Every row gives one point. Each copy is the shape, with its points in the same order, turned, moved and blurred by noise. Say if it was mirrored as well.

Shape:
[[  4 -25]
 [ -4  69]
 [-35  18]
 [ 27 -27]
 [-11   0]]
Copy 1, 5 rows:
[[ 30 -24]
 [-22  58]
 [-21   5]
 [ 50  -9]
 [  6  -7]]
Copy 1 is: only turned
Copy 2 (5 x 2):
[[-21 -23]
 [ 43  51]
 [-18  39]
 [ -6 -38]
 [-14   7]]
Copy 2 is: only turned
Copy 3:
[[ -1 -12]
 [ 75  29]
 [ 47 -26]
 [-16  12]
 [ 29 -12]]
Copy 3 is: mirrored

Shape:
[[ 20  11 -12  59]
 [  3  -8 -14 -25]
 [-32 -14  95  -8]
 [ 11  10  53 -31]
 [ -3  37   6  -8]
 [ 16 -34 -27   7]
 [ 22  18 -32 -20]
 [-34  17  -4   8]]
Copy 1 (8 x 4):
[[  4  19 -49  54]
 [  6 -24  11   3]
 [  6  70  70  18]
 [ 40  36  31 -10]
 [  0  18 -12 -12]
 [ 10 -31  -1  46]
 [ 13 -29 -23  -6]
 [-36  15  -4  13]]
Copy 1 is: only turned
Copy 2:
[[-22  43 -12  32]
 [  9 -21  18 -11]
 [ 26 -68   6  91]
 [ 53 -40  -6  36]
 [ 11 -20 -31   7]
 [ -6  11  40  -2]
 [ 14   1  -5 -28]
 [-26 -29 -16  15]]
Copy 2 is: mirrored
Copy 3 (8 x 4):
[[ -4  51  -4  32]
 [ 43 -19 -14   5]
 [-53 -69  36   5]
 [  5 -36  44 -11]
 [  8   2  11 -26]
 [ 49   1 -17  48]
 [ 53  15  -2 -17]
 [ -1   0 -29 -11]]
Copy 3 is: only turned
Copy 4, 8 rows:
[[ 78   7   7  11]
 [ -4 -23   7  12]
 [-25  70 -26 -46]
 [-25  43  14   1]
 [  8  18  -8  37]
 [ 30 -39  17  -9]
 [ 11 -24  20  44]
 [ 20   0 -36  16]]
Copy 4 is: mirrored

Shape (11 x 8):
[[-46 -13 -10  49  -9 -18  36  16]
 [ 13  32 -29 -42 -12 -34  14 -32]
 [  9  21  45  31 -22  13 -22  24]
 [ -8 -22 -33 -39 -34  30  54  26]
 [ -1  31  61  40  11 -38   7  28]
 [-49   4  17 -28 -56  29  29   6]
 [ 20 -22  44  23   7 -26 -17 -52]
 [ 10  45   4  -2 -17  -4 -16  -4]
 [-17   9  39  -3  17  40  15 -40]
 [ 18 -17 -13  31  -6  33  41 -31]
 [ 31  41  -8  47 -19 -52  62  14]]
Copy 1, 11 rows:
[[ -5 -51   9  -4  -5 -38 -72  -4]
 [ -9  42  26 -21 -10 -40  23   1]
 [ 19 -13 -13  38 -50  24 -35  16]
 [-20 -50 -12 -56  -2  -7  26  11]
 [ 12 -12  32  42 -64 -18 -57  40]
 [-61 -37 -15 -27 -30  19  -7 -12]
 [ -2  45   6  17   9   3 -64  56]
 [  9  23   9  20 -29  -3  -1 -10]
 [-37  -3  32  25  16  40 -21  16]
 [ -4 -29 -16  14  48  -8 -17  21]
 [ 13 -24   3  41 -28 -93 -16  29]]
Copy 1 is: mirrored
Copy 2, 11 rows:
[[-31   9 -29  51  26 -20  40  15]
 [-45  23 -37 -50 -19 -16 -17 -31]
 [ 35  21  13  26 -15  26   4  19]
 [-25 -58 -54 -27  12   3  21   3]
 [ -8  35  21  54  -5   5 -35  33]
 [-25 -28 -31  -2 -47  16  47  25]
 [  2  16  42  26 -18 -17  -7 -61]
 [ -2  48  -9 -23 -21  18   1   0]
 [-36  -1  29  14 -12  41  30 -32]
 [ -7  -8 -36  20  31  24  29 -52]
 [-19  38 -61  34  18  -5 -51   0]]
Copy 2 is: mirrored
Copy 3:
[[-43  37   7  17  25  43  21  14]
 [-33 -15  20 -23   2 -32 -58  21]
 [ 18  30   6   3 -55   8  24  -7]
 [-35  -3  54 -64  33  26  -2 -20]
 [  0  27 -39  13 -26 -16  46  33]
 [-60  32  43 -32 -12   7   8 -48]
 [-13 -40  14  63 -29 -16  17   9]
 [  4  17  10  -5 -31 -18 -28   3]
 [ -8   8  35  27  13 -39  20 -36]
 [  0  -2  72  20  27   5  12  12]
 [-17  29  14 -15   5   1  15  95]]
Copy 3 is: mirrored

Shape:
[[ -9 -30 -22 -25 -26  23 -41 -28 -23  -5 -16]
 [ 57 -45 -11 -17 -35 -45  21  51 -27   3  49]
 [-29 -23 -22  30  45  -6  -6  51  41 -46 -19]
 [-20 -37  10   5  -6 -45  44  47  21   8 -40]
 [-31   7 -37  17  37 -31 -30  40 -14  49 -12]
 [ 24   5 -21 -54   7  25  -6  18  12 -43  11]
 [  2   7  36  -3 -46   3 -27  42 -25 -18  29]
 [-11  20  -2  43  41 -47  33 -26   2 -38  47]
 [-27 -41   4 -18 -19  19  22  55  35  25  15]
 [-31  39  38 -34  -1 -36  25 -25  39 -30 -17]
 [-21 -19 -20  29  33 -41  -9  48 -44 -49 -43]
 [-11 -52  23 -11  31   1 -24  -4  -8   9   1]
 [ 21   6 -50 -37 -39  -6  37  35   3  -5  27]
 [  4 -28 -43 -32 -46  34 -10  25 -49 -15  46]
 [ 12  18 -14  35  44 -18  -9  10  18 -35  20]
 [ 51  15 -20  39  -6  13  38  22 -47   6 -42]
 [-31  18  -8 -48  12  16   3  17  -2   9  18]]
Copy 1 (17 x 11):
[[-19 -24  27  -8  44  -2  -7   4 -35   6  37]
 [-13 -42 -40  -1 -47  -8   7  73 -24   3 -31]
 [ 22  22 -22 -34  29   3 -62   7  58 -31 -14]
 [-50  10 -25  -6 -11 -28 -14  17  55 -57 -22]
 [ -3  60 -18  -1   4 -61 -37   0   7  20   1]
 [  0   1 -10   4  49  52 -12  18 -25  -2 -40]
 [  5   1 -10  15 -36  30 -26  12 -44 -40   8]
 [ 78   6   4  40  -6  -7  16   9  58   1 -25]
 [-40  15 -66  17  15  13 -26  37  13 -39  23]
 [  5  11   2  56  34  15  26 -42  24 -64 -39]
 [  4  17  53 -36 -16 -30 -61  26  27 -25 -34]
 [-20 -24   5  31  13  -4 -48   3  19  14  24]
 [ -6  15 -41 -10  16   8  36  61 -31 -16 -37]
 [  2  -5  -5  -3  21  22  -4  79 -62   4  21]
 [ 55  16 -11  -4   3  13 -19  -6  32  16 -27]
 [-32  40  30 -50 -42  23  30  20  20  26 -12]
 [ -6  42 -17  46  43  11 -15  25 -17  -9  -9]]
Copy 1 is: mirrored
Copy 2 (17 x 11):
[[-52 -19 -23 -43 -21  11   7  17 -11 -13  42]
 [ 30  -6   9  40 -20  47  83   6  -6 -49  58]
 [  1  20 -60  -2  46 -12  13 -23  68 -43  14]
 [ 51 -25 -44   3 -17  14  36 -14  57  -9   2]
 [-23   3 -55  58 -29 -39   9 -22  28   4  30]
 [-16  13 -24 -10  53  13  39  49  -8  -7  38]
 [  1 -12  34   1 -16 -25  37  44   1 -56  25]
 [ 34  88   0  -3  10  -3  -6 -40  -7 -15  13]
 [ 17 -56   6   7  19  -5  36  -3  58  -1  54]
 [ 65  21 -26 -42   9 -20 -11  35  -5  22  -2]
 [-19  43 -71  -5 -29 -14  54 -16  39 -51 -19]
 [-16 -30 -24 -12   8 -15  18 -42 -16 -20  17]
 [ 12  16   0  19   1  42  51  45  23   9  69]
 [-54   3  21 -10 -12  15  66  32   2 -24  80]
 [  4  53 -28  27  37   0  -8 -12   7 -40  12]
 [-33  22   1  37 -30  56  33  17  30  -4 -38]
 [ -8  -3  -8  -2  17 -32  28  21   5  30  42]]
Copy 2 is: only turned

Shape, 17 rows:
[[-18 -30  30  11 -43  -9 -48 -10 -21 -19  18   9]
 [-10  18 -36 -28  11 -24  43  -4 -33   6   8 -60]
 [-38 -27  32  50  15  10 -56  42   1   3  33  -3]
 [ 13 -45  14   8  10 -12 -31  40 -19   2  23  43]
 [  1 -16 -19 -17  30  10   4 -29 -12 -11 -38 -49]
 [ 31 -86  21  25 -13   7 -12   3  53  24  42 -41]
 [ -2   8 -53  15 -22   2  10  22 -12  -2 -40 -29]
 [ 52 -46  42  26  -6  22   6  -5  32  19  14 -32]
 [ -3 -23 -28   5  12  46  51  -8 -39   4 -28 -47]
 [ 11  11 -16  10   4 -40  41  -4 -21 -44 -34 -44]
 [-22  -2 -29 -39  -5   7  61  -7  22 -15 -31 -32]
 [  8  49 -16  -9 -12   1  21 -13 -13   5 -17 -28]
 [ 52 -59  -4  20  10   0 -39 -34  67  16  34 -17]
 [ 23  25 -20 -42  13  27  33  10   2 -36 -25 -62]
 [ -4 -33  25  -5 -24 -17 -65  38 -36  26  -5  -6]
 [ 54 -56 -16  14 -14  34  -9 -15  29 -15  55 -38]
 [-12 -14  34  23 -10  -5 -52   6 -31  26  18  44]]
Copy 1 (17 x 12):
[[ 41   8   6   6  -7   8  39  -9  -9  18 -49  58]
 [-36 -37  12 -49 -12  35   1 -16  47  -3  -3 -22]
 [ 75 -14 -28  22  -5  -7 -24  31   2  11 -51  34]
 [ 32 -15 -23  27  42   0   5  -2 -29 -21 -29  34]
 [-27 -11   2 -50  -7 -42  19  -4  27  16 -16 -11]
 [ 26 -14  33 -15  36   4   7  95 -37  34 -34  13]
 [-47  32  -9 -24 -24   8 -20  -7  14  -5 -35  -9]
 [ 21   7  21  -3  23  -8  39  84 -13  11 -11 -10]
 [-14   5  25 -35  -5 -16   1 -12  21   2 -30 -71]
 [-54  -8 -37 -23 -27  19  35 -10  23  22  -9 -22]
 [-51  12  28 -24   4   6  -9 -15  32  43  19 -22]
 [-26  17   9 -25 -34  13  16  -6  39 -19  12  -1]
 [ 10 -18  23 -31  11 -31  14  89 -61  11   0  42]
 [-66 -14  24  -1 -20 -21  10   8  60   6  -1 -24]
 [ 32  11 -17  -7  35   3  13   4  22 -21 -70  60]
 [-10 -33  54  -3  -7 -13  17  69 -47   6 -32   3]
 [ 72  13 -18   7  13   3  18 -10 -11 -30 -25  50]]
Copy 1 is: mirrored
Copy 2 (17 x 12):
[[  3  17  30 -19 -14  35 -17 -21  22 -16  31 -28]
 [ 55 -59  -6 -48  -2 -43  22  43 -18  10  25  -5]
 [-30  15  23 -45  31  18 -19 -13  58  19 -22 -29]
 [-10  17  15  -4  20  11 -24 -18  16   1   2  37]
 [ 15 -71 -36  -6 -16 -12  13  20   2  17  13 -26]
 [  9   3  54  47 -22 -16 -43  31  44  51 -10 -25]
 [ 23 -39 -23 -47  -1  -3 -31  34 -52  10 -11 -29]
 [-12  -7  43  50  -6  -5   3  50  12  35   0 -24]
 [ 23 -78 -23 -26 -13  16  19  73 -11  17 -19  -8]
 [ 26 -72   9 -19   9 -36  16  14 -50 -28   2 -32]
 [ 74 -29 -42 -11  -5 -20  33  41 -32   4 -21 -26]
 [ 17 -17 -15 -41  -6 -26  32  50 -41   1  29 -28]
 [-22  12  17  54 -51 -46 -38  17  34  41   4 -20]
 [ 36 -54 -47  -4  30 -37  19  69 -15 -12  22 -34]
 [ -5   4  16 -27  34  36 -36 -18   5  37  46 -13]
 [  1  -4  21  41 -32 -24 -51  64  36   2   3 -21]
 [-31  35  27 -31   0  37   2 -20  16  11  24  11]]
Copy 2 is: only turned
Copy 3 (17 x 12):
[[ -8  28  16 -18 -33  22   2  -2   1 -67 -29  50]
 [ -6 -32 -71  14 -17  -2 -12 -37  25 -22 -29 -21]
 [ -3  45   9 -56  -8  28  -1 -52   8 -36  31  70]
 [-13   3   0 -33 -14  21  17  25 -24 -32  30  61]
 [ 19  34 -73 -11   3 -22  10 -12   7 -24 -41 -25]
 [-63  70 -17 -50 -32 -32 -59  17  32 -19  14  33]
 [ 30  12 -34 -38 -38  20  -2 -18   3 -30  -4 -53]
 [-51  62 -21 -50 -33 -30 -41   1  -7  14 -24  24]
 [-18  31 -86 -28 -21  31  21 -17   2   0 -43 -42]
 [ 18  -5 -41  10 -52 -35  17 -30   1 -29 -16 -35]
 [ -9   8 -19 -12  -2  -6  10  -1  37  -1 -42 -71]
 [ 31 -23 -23 -13 -22   8 -18 -32  -4  -6 -50 -35]
 [ -5  62 -25 -44 -16 -34 -70  42  29  -7 -10  45]
 [ 16 -15 -53 -52  -8 -32  12 -14  25  -6 -51 -50]
 [-13  11  -6 -45  -1  19  -9 -15 -43 -83  21  33]
 [-27  41 -43 -64 -60 -12 -37  38  53  -8 -30  36]
 [  5  18  12 -26  -9  44 -11  -6 -42 -36   1  67]]
Copy 3 is: mirrored

Shape (18 x 12):
[[ 55  45   8 -12 -47 -14 -31   7 -43 -26  37 -41]
 [  6  -5   9  44  49 -15  39  -4  20  15 -17 -27]
 [ 18  30 -42  39 -48  14  21  31 -38  34 -48  12]
 [ -9  11  16  -2   7  -6  -2 -20 -27  41  32  38]
 [-12  -9 -42 -36  48  20  52  46 -14 -44  31  34]
 [  4 -17 -39   7 -37 -11  -2  -3  40 -34   3 -38]
 [ 58  -3  35 -17 -47 -45   4 -28   6 -34  13  32]
 [ 35  -1 -18 -32  23  -2  29 -22   5 -20  33  45]
 [ 18  -7   1  11 -39  -1  36  38  13  49  26  17]
 [ -4  54  51  -7 -48  -4 -15  35  24  25 -29  26]
 [ 30 -29 -16  24 -37  53  26  -8 -17  33  39  13]
 [ -6  -1 -16  30   6   1  56 -15   3 -32 -35  17]
 [ 33  44  37 -44  -6 -16  -9 -26 -25   7 -42 -10]
 [  6  53  40 -16  30   9  14   6  -1 -37   3  32]
 [ 38 -27  48  31  23 -42 -14  46  16  -3  35  -1]
 [ 17  24  -3  49   8  10 -33  35  20 -13 -53 -42]
 [-20  38 -42   1  43   2  44  68  17 -29 -12  -7]
 [ 63  21 -30  55 -37 -12  -4  54  31 -21  13   5]]
Copy 1, 18 rows:
[[ 61   3  48 -25 -12  60  33 -29   1 -33  28  18]
 [-32 -39 -10 -25  20  16 -25  25 -44  20 -12 -17]
 [ 35  15  37  40  75  -4  15  25   8   7   9  32]
 [ 11 -30 -17 -44  32  28   8 -15  50  33  31   7]
 [-18 -27 -48  48 -46  20  29  -5  -6  59  48  33]
 [ 23 -20  11  21 -42   0 -26  12   5 -39 -15  -7]
 [ 32  24 -15 -33  -8  39  -3  -2  20 -38  68 -46]
 [ 14 -29 -43  -1 -19   3   0 -21   4  22  68 -19]
 [ 33  18  -3   3  20  26 -57  17  26  40  23  30]
 [ -4  74  30 -52  22 -11   9  -6  33  12  13  22]
 [ 82 -44   2   4  11  21 -27  30  28  52  26   7]
 [-21 -19 -20  12   8 -20  18  57 -15   4  27  -7]
 [ 24  31 -19 -56  36  12  48 -37 -13 -14  12 -11]
 [-24   7  -6 -50 -24   2  47 -10 -11  35  48   7]
 [-31  12  29 -28 -15  77 -36 -12   4  32   9 -41]
 [-17   6  71   2  10  -8  16   2 -36   8 -41 -20]
 [-54  -6   5  34 -24 -12  11  -6 -42  33   7  55]
 [  7  13  78  26  -5  18 -39  -1  -4  -5  43  -1]]
Copy 1 is: only turned
Copy 2:
[[ -7  -5 -13 -13 -37   8  72 -31   0 -53  61   8]
 [ 15 -36  28  41   7  14 -24  54 -15   9   6   8]
 [ -8  21 -16   3  59  54  -9  10 -29 -45  66 -27]
 [ 61  -2   1 -17   4  38  -1 -22  -9 -14 -21   6]
 [-19   8   7 -21  48  51  20  -4  19  83  -1  45]
 [  9 -20 -12   0  21 -52   6   0   8  18  70  15]
 [ 24  -2 -62  -5 -16 -24  66   5  12 -14  -4 -36]
 [ 30  23  -4  -3  20  13  58   1  28  39 -20  -2]
 [ 43  15 -35   2  -2  49 -12  -2 -26  30  55 -28]
 [-13  53 -64  19 -33  20 -32 -15 -16 -41   6  -8]
 [ 57   9   9 -58   9  29   5  19 -14  10  53 -23]
 [ -3 -15  -2  -4  50   5  -6  44  32   6   7  -8]
 [-27   8   4  28 -19   2  17 -30   6 -52 -17 -43]
 [-21  16 -17   2 -13  28  12  20  22 -13 -36  36]
 [ 23 -38 -41  19 -46  11  39  28 -59  29  10  20]
 [-44  -3   4  26   7 -21 -13  37 -53 -39  49  34]
 [-45  -2   2  44  36  44 -15   7   8  40  25  57]
 [ 13  24 -50  20  14  10  46  39 -31  -3  83  22]]
Copy 2 is: only turned
Copy 3, 18 rows:
[[-51 -29 -37  37  18 -80   3 -31  14  18  13   0]
 [ 72  19  14   3  26  -5  -4 -20 -29   0  16  40]
 [ 24  -7  24  75  58   3  39 -28  -8  50  17 -38]
 [ 13  -5  -1  33 -10 -10  17  39   0 -25  39 -13]
 [ 14 -25   4 -64  31  29  27 -36  16 -29  56 -47]
 [-26  16   2 -16  40 -11 -25 -28 -46  46  23  12]
 [ -2  14 -41   2 -48 -47  14  -7   7  59  37  -9]
 [ 19  15 -18 -39 -16 -37  12  -2   4   4  59 -42]
 [ -2  33   6  43  16  16  28 -13  30  20  65  12]
 [-14  33 -36  62  -2  24  32  -5  23  18 -36  -3]
 [ -5  10  51  55   1 -12 -19 -22  -2   8  82 -24]
 [ 60  -7  -7  -7  21  21  -7 -26 -36  42  28 -19]
 [ 20  -1 -31  18  12 -48  -6  14  33  27 -40 -24]
 [ 22 -11 -51  -3 -22  -1  19 -27  11 -31  -4 -32]
 [  6  16  14 -11 -31 -40  46 -28   2 -11  24  71]
 [ 13  12  16  23  46 -23  12 -63 -44   9 -51  17]
 [ 26  -8 -20 -35  80  41  30 -51 -10 -19  14 -15]
 [-13  30 -12  34  29 -31  56 -89 -35  35  35   5]]
Copy 3 is: mirrored
